Every row gives one point. A path goes straight from each point to the next, and from the last back to the first. The post is the endless flat space through its rows: a point in 2 columns, a line in 3, a plane in 4, and so on, so that a path can go around it. Count how often the path circles the post. Going back the other way cancels.

Post (1 x 2):
0.22	-0.01
Path (18 x 2):
-0.14	0.55
-0.79	-0.33
-0.10	-0.43
-0.24	0.19
0.42	0.69
0.31	0.33
-0.36	0.06
-0.39	0.44
-0.59	0.10
-0.31	-0.33
0.44	-0.52
0.52	0.01
0.42	0.83
-0.29	0.22
0.50	0.45
0.51	0.08
0.45	-0.10
0.52	0.19
Times around: 1

Post (2 x 3):
-0.09	-0.07	-0.23
-0.57	0.13	0.32
Path (22 x 3):
-0.31	-0.14	0.47
-0.21	-0.33	-0.15
-0.25	-0.12	0.47
-0.14	0.38	0.10
-0.52	0.43	-0.02
-0.51	0.28	-0.41
-0.12	0.59	0.21
-0.04	0.06	0.45
-0.85	-0.52	0.26
-0.46	-0.09	-0.65
-0.23	-0.07	-0.45
-0.48	-0.49	-0.36
-0.57	-0.38	0.63
-0.27	-0.05	0.19
-0.48	-0.58	-0.03
-0.66	-0.02	-0.25
-1.05	0.97	0.58
-0.12	0.06	-0.44
-0.68	-0.13	-0.29
-0.02	0.28	-0.37
-0.51	0.27	0.47
0.05	-0.47	-0.08
Times around: 1

Post (5 x 6):
-0.10	0.34	0.31	0.75	0.23	0.05
-0.01	0.09	-0.06	-0.10	-0.09	-0.47
0.71	-0.39	-0.27	0.39	-0.58	0.36
-0.38	0.05	-0.32	-0.18	0.00	0.19
-0.42	0.01	0.06	-0.22	0.06	-0.27
Path (23 x 6):
0.76	-0.30	-0.34	0.22	-0.75	0.22
-0.25	0.75	-0.96	-0.10	-0.13	0.09
0.35	0.12	-0.31	0.11	-0.42	0.41
0.40	0.31	0.40	0.48	0.06	-0.30
-0.26	0.86	-0.11	0.57	0.93	-0.41
-0.33	0.00	-0.34	0.48	0.09	0.04
-0.20	-0.53	-0.57	0.07	-0.37	1.01
0.20	-0.03	0.27	0.72	0.16	-0.01
-0.28	0.29	-0.19	0.17	0.32	0.65
-0.07	0.37	0.63	0.28	0.09	-0.44
0.81	-0.42	-0.31	0.12	-1.14	0.46
0.73	-0.10	0.21	0.17	-0.36	0.13
-0.34	0.28	0.49	0.47	0.48	-0.10
-0.03	-0.24	-0.42	0.19	-0.12	0.48
-0.18	0.30	0.02	0.28	0.05	-0.39
-0.31	-0.40	0.26	0.15	-0.46	0.63
0.69	-0.21	-0.82	-0.42	-0.79	0.02
0.37	0.06	0.21	0.69	0.15	0.63
-0.88	0.31	-0.04	-0.33	0.63	-0.50
-0.67	0.06	-0.16	0.02	0.17	-0.12
-0.82	0.32	-0.02	0.11	0.23	0.15
0.27	-0.04	0.33	0.21	-0.30	-0.39
0.12	0.26	-0.55	0.32	-0.13	0.74
Times around: 2

Post (8 x 9):
0.04	-0.14	0.09	0.13	0.00	-0.08	0.07	-0.59	-0.67
0.19	0.27	-0.03	0.60	0.42	-0.18	-0.87	-0.73	-0.54
-0.25	0.29	0.09	-0.56	-0.16	-0.08	0.45	0.22	0.08
-0.17	-0.43	0.16	-0.51	-0.37	0.63	0.02	0.14	0.36
-0.40	-0.09	0.07	0.43	-0.24	-0.04	0.09	0.37	-0.23
-0.14	-0.36	0.18	-0.40	0.76	0.14	0.12	-0.11	-0.11
0.22	-0.17	0.61	0.17	0.04	0.23	0.08	-0.31	-0.39
0.10	-0.13	-0.16	-0.23	0.05	-0.46	-0.02	0.25	-0.14
Path (30 x 9):
0.12	-0.40	0.08	0.30	-0.31	0.45	-0.19	-0.29	-0.58
0.86	-0.41	0.64	0.50	-0.36	0.00	-0.61	-0.12	-0.80
-0.63	0.18	0.34	-0.08	0.17	-0.31	-0.10	-0.24	-0.49
-0.30	-0.55	0.49	-0.38	0.40	0.20	0.42	0.02	0.16
0.57	-0.55	-0.38	0.49	-0.34	-0.42	-0.23	-0.54	-0.32
0.02	-0.52	0.31	0.46	-0.32	0.46	0.63	-0.01	-0.47
-0.17	0.36	0.43	-0.39	-0.18	0.58	0.34	0.39	-0.19
-0.97	0.33	-0.37	0.11	-0.01	-0.36	-0.37	0.83	0.06
-0.09	-0.25	-0.11	-0.10	-0.44	-0.50	0.06	0.83	0.16
0.29	0.47	0.09	-0.03	-0.32	-0.33	0.05	-0.33	0.23
-0.29	0.38	-0.24	0.66	0.07	0.37	-0.28	0.40	0.19
0.17	0.42	-0.03	0.11	-0.01	-0.18	-0.51	0.15	-0.33
-0.78	0.57	-0.13	-0.57	-0.16	0.20	0.66	0.45	0.23
0.33	-0.35	0.23	-0.17	0.03	0.36	0.43	-1.05	-0.27
-0.36	0.02	0.03	0.11	-0.35	0.20	0.31	-0.23	0.35
0.40	0.11	0.05	0.32	-0.06	-0.07	0.27	-0.44	-0.40
0.20	0.08	0.50	-0.11	0.41	0.71	-0.17	-0.20	-0.27
-0.02	0.73	0.08	-0.11	-0.30	-0.51	-0.82	0.68	-0.05
-0.56	-0.33	0.04	0.55	0.78	-0.77	-0.01	0.87	-0.39
-0.09	-0.34	-0.01	-0.70	0.27	0.25	0.03	-0.48	0.18
0.25	-0.40	0.18	0.74	0.08	-0.27	0.59	-0.13	-0.50
0.43	-0.52	0.66	-0.47	0.22	0.69	1.08	-0.70	-0.19
0.39	-0.37	0.16	0.37	-0.95	-0.23	0.06	-0.09	-0.32
-0.25	0.33	0.16	-0.15	0.33	0.13	-0.16	0.53	0.65
-0.46	-0.39	-0.74	-0.25	0.16	0.08	-0.03	0.02	-0.18
-0.27	0.15	-0.15	-0.60	0.60	0.16	0.05	-0.63	-0.40
-0.29	-0.31	-0.26	0.35	-0.46	-0.70	-0.69	0.29	-0.59
-0.15	-0.30	0.17	-0.06	-0.24	-0.28	0.26	0.04	-0.22
-0.11	-0.10	0.56	-1.64	1.48	0.26	-0.17	-0.61	0.17
0.05	-0.15	-0.43	-0.12	0.56	-0.75	-0.62	0.21	-0.72
Times around: 3

Post (10 x 11):
0.23	0.01	0.26	0.28	0.03	0.37	0.18	0.50	-0.19	0.07	0.51
0.22	-0.37	0.22	0.20	-0.39	-0.41	0.56	0.48	-0.34	0.10	-0.03
0.37	-0.26	0.90	-0.11	-0.55	0.84	0.25	0.46	0.21	0.19	0.37
-0.30	-0.16	0.59	0.14	0.25	-0.11	-0.63	-0.31	-0.17	-0.44	-0.45
-0.40	-0.29	-0.09	0.17	0.08	-0.19	-0.24	-0.03	-0.25	0.58	-0.37
0.49	0.14	0.52	-0.11	-0.60	0.27	-0.01	0.44	0.50	0.17	0.58
0.64	0.17	0.10	-0.25	0.18	0.37	0.05	0.42	0.00	-0.14	-0.21
-0.09	0.36	0.32	0.18	0.06	-0.04	-0.34	-0.31	-0.17	0.16	-0.86
-0.06	0.14	0.33	0.42	0.43	0.09	-0.31	0.16	0.40	-0.68	-0.70
-0.40	0.31	0.25	-0.73	-0.25	0.19	0.43	0.19	0.07	0.34	0.53
Path (26 x 11):
0.54	-0.86	0.14	0.02	0.15	0.73	0.00	0.58	0.50	-0.41	-0.81
0.23	0.15	0.39	-0.70	0.19	0.28	0.70	0.10	0.09	-0.13	0.03
-0.07	0.19	0.17	-0.62	-0.02	-0.20	0.42	0.15	-0.21	0.37	-0.23
0.38	-0.72	0.76	0.33	0.12	0.11	0.04	0.55	-0.24	0.48	-0.42
-0.53	0.26	0.06	0.15	0.46	0.22	-0.36	0.20	-0.36	0.31	-0.44
-0.29	0.18	0.49	-0.21	-0.21	-0.04	0.06	-0.05	-0.60	-0.50	0.26
0.18	-0.22	-0.24	-0.04	0.54	0.11	0.02	-0.48	-0.18	0.28	-1.22
-0.27	0.34	0.62	-0.01	0.05	0.21	0.18	-0.29	-0.40	0.36	-0.37
-0.30	-0.01	0.39	-0.67	-0.32	0.07	0.77	0.64	0.11	0.35	0.00
0.44	0.35	-0.13	0.67	-0.53	-0.41	-0.34	0.92	0.64	-0.02	0.91
0.16	1.17	0.08	-0.49	0.02	0.29	-0.06	-0.05	0.29	-0.44	0.56
0.23	-0.03	0.34	0.58	0.26	0.09	-0.22	0.25	0.29	-0.29	-0.09
1.04	0.31	0.44	-0.46	-0.33	-0.19	0.34	0.45	0.04	-0.02	0.14
0.23	0.04	0.34	-0.04	0.22	-0.21	0.35	0.42	-0.52	-0.31	-0.14
-0.11	0.76	-0.09	0.45	0.72	0.32	-0.54	0.27	0.01	-0.19	-0.71
1.06	0.60	0.45	0.28	-0.69	0.15	-0.38	0.33	0.36	-0.46	0.38
-1.05	0.41	-0.23	-0.27	0.46	0.13	0.20	-0.29	0.99	0.21	0.36
-0.22	-0.06	0.52	0.31	0.50	0.68	0.23	0.20	-0.15	0.32	0.25
0.21	0.14	0.38	0.08	-0.22	-0.12	0.02	0.69	-0.28	0.29	0.13
0.25	-0.33	0.60	-0.44	-0.85	-0.10	0.29	0.45	-0.07	-0.03	0.36
-0.66	0.01	0.42	0.14	-0.45	-0.19	0.15	0.39	0.54	-0.08	0.23
1.64	-0.23	0.18	0.21	-0.50	0.49	0.57	0.67	-0.20	-1.11	-0.56
-0.07	-0.40	0.62	0.40	-0.09	-0.02	-0.67	-0.82	0.08	-0.01	-0.76
0.26	0.03	-0.07	0.67	0.86	-0.29	-0.14	0.41	0.08	0.09	-0.46
0.26	-0.02	0.54	-0.69	-0.54	0.04	0.15	0.74	0.14	0.07	0.17
0.14	0.49	-0.15	0.11	-0.11	0.11	0.02	0.42	0.11	-0.04	-0.05
Times around: 5

Post (13 x 14):
-0.82	0.69	0.15	-0.19	0.74	-0.65	-0.34	0.19	-0.33	0.10	0.00	0.17	-0.44	-0.24
-0.25	-0.47	0.02	-0.98	0.28	-0.75	0.94	-0.18	-0.50	0.15	-0.43	-0.77	0.41	-0.03
0.11	-0.81	-0.07	-0.42	0.22	-0.21	0.49	-0.50	-0.41	0.35	0.04	-0.54	0.31	0.37
-1.07	0.52	0.15	-0.89	0.31	-0.26	0.15	-0.40	-0.15	0.03	0.37	-0.02	-0.02	0.11
0.60	0.10	0.39	0.23	-0.21	0.39	-0.01	0.16	0.34	0.14	-0.23	-0.10	-0.10	-0.11
-0.10	0.25	-0.20	0.26	-0.06	0.69	-0.19	-0.13	0.18	0.42	-0.11	0.03	0.48	-0.54
0.29	-0.30	-0.03	0.18	-0.27	1.10	-0.61	0.61	0.36	0.28	-0.06	0.56	-0.04	0.11
0.10	-0.25	0.35	-0.08	0.19	-0.39	0.14	-0.09	-0.26	0.03	-0.71	-0.45	0.41	0.56
0.35	-0.53	0.15	-0.12	0.06	0.32	-0.43	0.61	0.10	0.14	0.20	-0.70	-0.01	0.54
-0.03	-0.55	0.02	-0.04	-0.02	0.29	-0.36	0.06	0.71	0.06	-0.12	-0.16	0.02	-0.01
-0.37	0.82	-0.42	-0.75	0.42	-0.25	-0.28	-0.26	0.13	0.29	0.15	0.31	0.19	-0.24
-0.54	0.30	-0.29	-0.35	-0.44	-0.37	-0.26	0.05	0.03	0.19	0.50	0.33	0.19	-0.03
0.39	-0.51	-0.16	-0.01	-0.15	0.61	-0.31	0.13	-0.05	-0.40	0.17	-0.13	0.13	0.05
Path (27 x 14):
-0.41	0.20	-0.80	-0.71	0.27	-0.09	-0.35	-0.30	-0.08	0.68	0.08	-0.30	0.77	-0.34
-0.11	-0.21	0.51	-0.41	0.49	0.73	-0.44	0.11	-0.48	0.25	-0.03	-0.23	0.06	0.26
0.33	0.34	0.42	-0.04	0.39	0.20	0.26	-0.89	-0.21	0.01	-0.33	0.32	0.67	-0.14
-0.23	-0.39	0.53	0.35	-0.37	0.20	0.34	0.47	0.16	0.15	-0.50	-0.26	0.41	0.47
-0.15	0.01	0.40	-0.50	-0.18	-1.06	0.45	0.84	0.38	-0.08	-0.15	-0.53	-0.09	1.01
0.40	-0.11	0.17	-0.63	0.36	0.16	0.42	0.11	0.82	-0.18	0.48	-1.10	0.09	-0.11
-0.59	-0.12	0.36	-0.16	0.55	1.07	0.23	-0.13	0.28	0.19	-0.07	-0.44	-0.33	-0.29
0.57	-0.01	0.67	0.27	-0.36	-0.37	-0.01	-0.08	0.26	0.67	-0.43	-0.02	-0.36	0.59
-0.65	0.28	0.39	-0.94	0.60	0.03	-0.01	0.37	0.18	0.40	0.52	-0.53	-0.59	-0.47
0.36	0.81	0.50	-0.23	0.67	0.21	0.18	0.59	-0.26	0.31	-0.19	-0.24	0.37	-0.14
-0.48	0.43	-0.08	-0.32	0.50	-0.41	0.58	-0.33	-0.80	0.66	0.21	-0.07	0.54	0.32
0.33	0.20	-0.45	-0.03	-0.32	0.37	0.10	0.03	0.30	0.91	0.03	0.03	0.34	-0.11
-0.46	0.11	-0.82	-1.58	0.55	-0.27	-0.15	-0.68	-0.43	-0.01	0.36	-0.32	0.07	0.09
-0.33	-0.19	1.00	-0.11	-0.47	-0.42	0.34	-0.48	0.21	-0.14	0.00	-0.44	0.05	-0.40
0.29	0.17	0.15	-0.37	0.77	0.18	-0.65	0.57	0.32	0.13	-0.17	-0.16	0.66	0.35
0.40	0.04	-0.48	-0.86	0.12	0.02	0.00	1.15	0.23	0.06	0.05	-0.27	0.12	0.36
-0.02	0.34	0.30	-0.17	0.08	0.10	-0.10	-0.13	0.07	-0.16	-0.03	-0.30	-0.05	0.49
0.44	0.28	-0.23	-0.42	-0.20	0.26	-0.50	0.05	-0.01	0.16	-0.68	0.74	0.07	0.36
-0.57	-0.13	0.28	-0.34	0.34	-0.48	-0.02	0.05	-0.22	-0.01	-0.36	-0.16	-0.12	-0.30
-0.10	-0.41	-0.36	-0.06	0.07	0.18	-0.57	0.18	0.57	0.05	0.31	-0.41	0.77	-0.48
-0.54	-0.57	-0.55	-0.44	0.81	-0.20	0.06	0.40	-0.54	0.52	0.28	0.43	0.01	0.00
-0.16	-0.18	-0.43	-0.59	0.08	-0.03	0.26	-0.07	0.08	-0.64	-0.50	-0.24	0.03	-0.35
-0.18	-0.26	-0.36	-0.15	0.52	0.22	-1.06	-0.61	0.72	-0.30	-0.16	0.27	-0.01	0.13
-0.16	0.02	1.10	-0.24	0.19	0.52	0.06	-0.10	-0.72	0.24	0.11	-0.48	0.18	0.27
-0.09	-0.13	0.60	0.16	0.39	-0.04	0.16	0.16	0.14	-0.19	-0.57	-0.26	0.24	-0.42
0.34	0.06	0.03	0.78	-0.22	0.53	-0.15	0.55	0.26	0.31	0.60	0.40	-0.20	0.18
-0.08	-0.04	0.31	0.15	0.44	-0.10	-0.28	0.72	0.55	0.54	-0.54	0.11	-1.16	-0.33
Times around: 5
